Each row is a point. Before rounding, the points of a table are all equally far from one centre. They may lie mostly on one side of it. Where is the centre, to within rounding?
(in the rows, 128 means zero)

Points, 9 rows:
[[153 169]
 [130 150]
 [227 124]
 [125 101]
 [124 136]
 [124 138]
 [161  69]
 [167  67]
 [193 170]]
Centre: [174 120]

Points (7 x 4):
[[114  96  85 133]
 [162 106 127 115]
 [138 174 141  79]
 [161 154  50 138]
 [169  79  75 100]
 [180 131  95  29]
 [154  75  71 106]]
Centre: [136 138  81  82]

Points (11 x 8):
[[113  81 107  71  99  98 144 172]
 [123  63  77 154  80 104  96 112]
 [ 93  37 151 109 107 122 107 112]
 [ 89  35 123  98 104  95 124 171]
 [ 69  78  45 131  79 109 166 170]
 [ 86  31  66  88 114 144 142 135]
 [115  42 128 101 101 134  95 116]
 [ 94  79  68 103  91 155  81 169]
 [105  43  67 111  88 134 103  99]
 [ 66  48  82  79 116  90  93 149]
 [126  95 138  87 111  78 128 142]]
Centre: [ 75  96 100 129 118 122 129 132]

Points, 18 rows:
[[135 154 222 208 104 109 134 132 150 198 164]
 [103 133 200 145 111 136 120 175 174  98 134]
 [102 161 148 149 130 182 143 175 138 109 113]
 [ 64  97 199 153  89 101  87 135 140 177 168]
 [146 129 196 220 101 138 116 113 150 140 102]
 [186 116 217 174  75 139 154 165 159 206  99]
 [124 123 180 191  96 156 153  89 162 143 108]
 [ 71 134 139 166 149 121 132 145 173 211 115]
 [144 115 205 201  59 131 146 127 157 117 139]
 [101 126 210 184 101 157 133 187 172 171 123]
 [203 115 199 131  48 166  69 130 101 164 131]
 [124 208 141 151 141 144 171 129 160 184 121]
 [141 122 170 157 138 117  81 235 169 161 103]
 [ 84 108 177 155 127 188 106 168 144 150 113]
 [179 101 166 143  49 116 152 154 170 103 199]
 [127  90 216 156  73 117 170 169 150 216 108]
 [105 104 163 147 137 151 176 160 114 243 136]
 [147 176 201 184  75 149 126 139 197 162 135]]
Centre: [151 129 139 139  93 115 121 154 125 170 141]

Points:
[[111 161 110 139 139  90  93 143 117 111 126 160  93 105  93 221  84 169]
 [122 141 160 159 161  98  64 114  94 176 100 159 108 125  59 208 125 105]
 [109 155 100 187 129  93  71 118 134 150 104 137  93 141  72 228 114 104]
 [148 138 159 129 160  70 104 130 115 154 131 137 142 129  99 189  91  99]
 [106 131 124 151 135  89  88 157 130 125  89 159 118 116  59 216  78 133]
 [ 94 147 139 154 134  65  77 155 134 176  99 130 144 110 101 226  72 109]
 [114 158 124 153 144  98  60 154 143 129 105 161 117 129 102 226  71  98]
 [ 97 154 126 151 141  82  69 150 123 142 105 168 154 120 115 213  92 127]
 [136 128 161 156 133  78  88 138  87 142 104 157 142 126 131 233 117  98]
 [150 127 131 167 125  64 108 143 100 160  99 157 143 129 102 180  85  96]
 [135 157 120 193 121 102  63 141  99 128  89 149 140 133 154 225  98  91]
 [116 158 120 180 121  87  68 106 131 143  88 120  84 136 105 239  63  90]
 [116 142 114 171 147  76  78 127 123 117  72 151  85 121  77 222  84 104]
 [126 176 142 178 114 102  79 145 126 170 115 154 152  99 110 219  78 112]
 [125 160 130 162 145 115  90 147 116 136  93 186 116 127 110 227  63 137]
 [116 158 137 193 132  92  74 136 107 151 106 154 128 108  83 233  75  74]
 [ 81 156 124 156 137 100  74 173  97 121 111 141 135 154  95 217 111 112]
 [112 141 170 172 156  94  71 141 115 137 105 158 136 149  98 220  83 127]
 [123 153 137 142 158  79  56 125 110 135  83 125 125 133 101 244  95  98]
 [101 119 104 163 155  97 114 138 139 101  73 138  88 129  78 217  70  98]
 [ 66 125 151 187 130  79 100 154 110 133  73 127 136 122 100 205 112  83]
 [125 151 132 178 132  83  84 127 114 109 105 137 133 121  98 249 111 117]
 [114 129 151 154 127  84  67 148 101 143  82 165 114 131  87 232  88  93]
 [113 140 142 191 138  87 115 152 115 138 104 168 127 123 124 239  98 114]]
Centre: [111 105 120 165 145 140  81 132  91 153 118 101  97  91 124 184  89 120]
